Every row gives one point. To make a cloud, some directions were put in groups of two or more. Within a group, all points are equally far from the middle, so they leave a hole (a ring in 2 directions, a hollow ball in 3). The other directions are filled evenly. Then the cloud was stretched, turned, moved and blurred a little. Count the holes, and give their numbers of directions, smallest first.

Cloud (14 x 2):
| -42 |  28 |
| -44 |   8 |
| -34 | -42 |
|  11 | -36 |
|  12 |   2 |
| -55 | -24 |
| -39 | -71 |
|  47 |  14 |
| -36 | -32 |
| -39 | -63 |
|   3 |  42 |
|  33 | -25 |
| -31 | -63 |
|  40 |  -4 |
Holes: 0

Cloud, 22 rows:
|  27 | -27 | -66 |
|  35 |  55 | -23 |
| -44 |  -6 | -46 |
| -11 |   5 | -72 |
|  34 | -44 |  16 |
|  52 |  43 |  -5 |
|  -9 |  -5 |  48 |
|  50 |  -2 | -59 |
|  56 | -24 |   8 |
|  38 |  23 | -63 |
|  32 | -34 |  29 |
|  54 |  23 | -49 |
|  33 |   5 |  42 |
| -47 | -29 | -28 |
| -54 |   3 |  -8 |
|  26 |   7 | -73 |
|  26 |  54 |  10 |
|  -4 | -59 |   7 |
|  65 |   1 |   3 |
| -45 | -31 | -31 |
|  29 |  58 | -16 |
| -26 | -37 |  28 |
Holes: 1 (3)

Cloud:
| -48 |  24 | -36 | -30 |
|  72 |   1 | -30 | -58 |
|  -2 | -43 |  51 | -16 |
|  50 |  19 |  23 | -13 |
| -16 |  79 |  -5 | -81 |
|  38 |  28 |  51 |  34 |
| -35 |  23 | -36 |   7 |
|  46 | -58 |  10 |  34 |
| -36 |  12 | -27 |  49 |
| -62 |   1 | -27 | -54 |
|  57 | -52 |  13 |  52 |
|  -2 |  63 |   2 | -22 |
|  -9 |  38 |  -2 |  51 |
|  62 |  -1 |  -8 | -44 |
| -23 |  31 | -33 |  22 |
| -54 | -21 | -29 | -17 |
| -34 | -41 | -54 |  77 |
| -32 | -51 |  23 | -10 |
|  63 |  30 | -35 | -39 |
|  10 | -43 |  33 | -30 |
| -29 | -50 |  19 | -23 |
| -52 |  19 | -17 |   8 |
| -14 | -43 |  55 | -16 |
|  12 |  53 |  -6 |   3 |
|  10 |  37 | -20 |  47 |
| -33 | -60 |   1 |  25 |
|  -5 | -54 |  43 |  17 |
Holes: 1 (2)
